Every row gives one point. Each copy is the shape, with its points in the same order, turned, moved and blurred by noise. Say if it was mirrored as well.

Shape (9 x 3)
[[-0.67 -0.59 -0.23]
 [ 0.11 -0.28  0.06]
 [ 0.24 -0.63 -0.30]
 [ 0.23 -0.09  0.08]
 [-0.74 -0.57 -0.30]
 [-0.42 -0.07 -0.16]
 [ 0.17  0.68 -0.10]
 [ 0.21 -0.24 -0.09]
 [-0.15  0.09  0.09]]
Copy 1 (9 x 3)
[[-0.25  0.58 -0.80]
 [-0.36  0.07 -0.01]
 [-0.67 -0.17 -0.37]
 [-0.26 -0.08  0.11]
 [-0.15  0.61 -0.84]
 [ 0.13  0.25 -0.35]
 [ 0.52 -0.38  0.23]
 [-0.32 -0.15 -0.11]
 [ 0.14  0.14  0.05]]
Copy 1 is: only turned
Copy 2 (9 x 3)
[[ 0.14 -0.01 -0.81]
 [-0.07 -0.20 -0.04]
 [ 0.17 -0.60 -0.14]
 [-0.13 -0.13  0.14]
 [ 0.27  0.03 -0.90]
 [ 0.15  0.30 -0.37]
 [ 0.11  0.52  0.56]
 [ 0.00 -0.24  0.02]
 [-0.11  0.24 -0.06]]
Copy 2 is: only turned

Shape (10 x 4)
[[-0.16 -0.03 -0.16  0.51]
 [-0.28  0.16 -0.41 -0.01]
 [ 0.60 -0.03  0.57 -0.65]
 [-0.08 -0.04 -0.14  0.76]
 [ 0.50 -0.01  0.40 -0.06]
 [ 0.21  0.34  0.48 -0.53]
 [ 0.42  0.33 -0.02 -0.51]
 [-0.04 -0.07 -0.47  0.29]
 [-0.01  0.31 -0.05  0.40]
 [-0.26  0.01  0.11 -0.22]]
Copy 1 (10 x 4)
[[-0.15  0.26  0.24  0.38]
 [ 0.26  0.06 -0.24  0.39]
 [ 0.24 -0.60 -0.11 -1.02]
 [-0.24  0.44  0.42  0.27]
 [ 0.07 -0.13  0.28 -0.63]
 [ 0.41 -0.70  0.16 -0.50]
 [ 0.58 -0.22 -0.10 -0.46]
 [ 0.11  0.46 -0.04  0.16]
 [ 0.17  0.07  0.47  0.10]
 [ 0.00 -0.37 -0.14  0.00]]
Copy 1 is: mirrored
Copy 2 (10 x 4)
[[-0.31 -0.23  0.02  0.20]
 [ 0.16 -0.01 -0.03  0.52]
 [ 0.62  0.39  0.55 -0.72]
 [-0.50 -0.40  0.07  0.18]
 [ 0.19  0.03  0.44 -0.54]
 [ 0.45  0.47  0.69 -0.28]
 [ 0.71  0.03  0.49 -0.12]
 [ 0.01 -0.36 -0.15  0.30]
 [-0.18 -0.21  0.38  0.31]
 [ 0.07  0.41  0.14  0.11]]
Copy 2 is: only turned
Copy 3 (10 x 4)
[[ 0.39  0.20 -0.29 -0.04]
 [ 0.38 -0.34 -0.35  0.02]
 [-0.82 -0.39  0.47 -0.41]
 [ 0.38  0.45 -0.27 -0.04]
 [-0.46  0.07  0.14 -0.33]
 [-0.48 -0.52  0.01 -0.67]
 [-0.54 -0.54 -0.12 -0.12]
 [ 0.32 -0.01 -0.24  0.24]
 [ 0.10  0.16 -0.45 -0.25]
 [ 0.20 -0.41  0.08 -0.34]]
Copy 3 is: mirrored

Shape (8 x 4)
[[ 0.65 -0.06  0.09  0.50]
 [-0.31  0.59  0.48 -0.19]
 [-0.59  0.29  0.51 -0.46]
 [ 0.22 -0.05 -0.24 -0.48]
 [ 0.12  0.34 -0.15  0.23]
 [ 0.28 -0.06 -0.65 -0.13]
 [ 0.27 -0.06 -0.21  0.54]
 [-0.13  0.09  0.26  0.28]]
Copy 1 (8 x 4)
[[ 0.52 -0.57  0.28  0.04]
 [ 0.46  0.83  0.01 -0.18]
 [ 0.14  1.02  0.06  0.12]
 [-0.04 -0.01 -0.45  0.26]
 [ 0.20 -0.06  0.03 -0.35]
 [-0.26 -0.37 -0.37 -0.06]
 [ 0.08 -0.46  0.28 -0.20]
 [ 0.21  0.17  0.36 -0.06]]
Copy 1 is: mirrored
Copy 2 (8 x 4)
[[ 0.27  0.50 -0.14  0.65]
 [-0.78 -0.31 -0.29  0.12]
 [-0.75 -0.62 -0.01 -0.10]
 [-0.16  0.29  0.46 -0.16]
 [-0.09  0.34 -0.32  0.02]
 [ 0.14  0.58  0.23 -0.36]
 [ 0.41  0.36 -0.26  0.16]
 [-0.07 -0.14 -0.31  0.22]]
Copy 2 is: only turned

Shape (12 x 6)
[[ 0.08  0.18  0.14  0.19  0.23  0.23]
 [ 0.22 -0.43  0.66  0.39  0.53 -0.17]
 [ 0.17  0.64 -0.15  0.06 -0.13  0.11]
 [ 0.19  0.21  0.61  0.44 -0.09  0.11]
 [ 0.24  0.45 -0.23 -0.39 -0.58 -0.06]
 [-0.11 -0.54  0.20  0.37  0.27  0.22]
 [ 0.27  0.41 -0.51  0.00 -0.33 -0.35]
 [-0.45 -0.39  0.51  0.50  0.78 -0.42]
 [-0.06  0.63 -0.33 -0.76 -0.24  0.05]
 [ 0.51  0.39 -0.12  0.21  0.14  0.13]
 [ 0.36  0.00  0.29  0.13  0.21 -0.02]
 [ 0.09  0.35 -0.28  0.37 -0.32 -0.17]]
Copy 1 (12 x 6)
[[ 0.23 -0.07  0.02 -0.07  0.02 -0.24]
 [ 0.54  0.33 -0.15 -0.64  0.52  0.01]
 [ 0.20 -0.08 -0.12  0.37 -0.50 -0.20]
 [ 0.27  0.56 -0.02 -0.09 -0.01 -0.31]
 [ 0.11  0.04  0.03  0.45 -0.81  0.36]
 [ 0.00  0.03  0.07 -0.35  0.60  0.09]
 [ 0.19 -0.12 -0.45  0.52 -0.51  0.36]
 [ 0.12  0.05 -0.59 -1.01  0.53 -0.07]
 [ 0.05 -0.47  0.15  0.16 -1.03  0.22]
 [ 0.56 -0.08 -0.10  0.38 -0.10 -0.16]
 [ 0.51  0.18 -0.03 -0.14  0.07  0.01]
 [ 0.00  0.09 -0.43  0.45 -0.24  0.03]]
Copy 1 is: mirrored
Copy 2 (12 x 6)
[[-0.29 -0.13 -0.06 -0.09 -0.27 -0.32]
 [-0.67 -0.47 -0.15  0.15  0.53 -0.44]
 [ 0.07 -0.03  0.42 -0.30 -0.55 -0.33]
 [-0.35 -0.04  0.15 -0.11  0.05 -0.89]
 [ 0.04  0.56  0.67 -0.28 -0.39 -0.07]
 [-0.24 -0.16 -0.32  0.40  0.26 -0.28]
 [ 0.26  0.08  0.66 -0.36 -0.21  0.18]
 [-0.42 -0.59 -0.72 -0.23  0.62 -0.18]
 [-0.12  0.64  0.35 -0.55 -0.64  0.27]
 [-0.23 -0.32  0.47 -0.04 -0.44 -0.26]
 [-0.47 -0.15  0.23  0.04 -0.01 -0.35]
 [ 0.38 -0.04  0.47 -0.24 -0.10 -0.19]]
Copy 2 is: mirrored
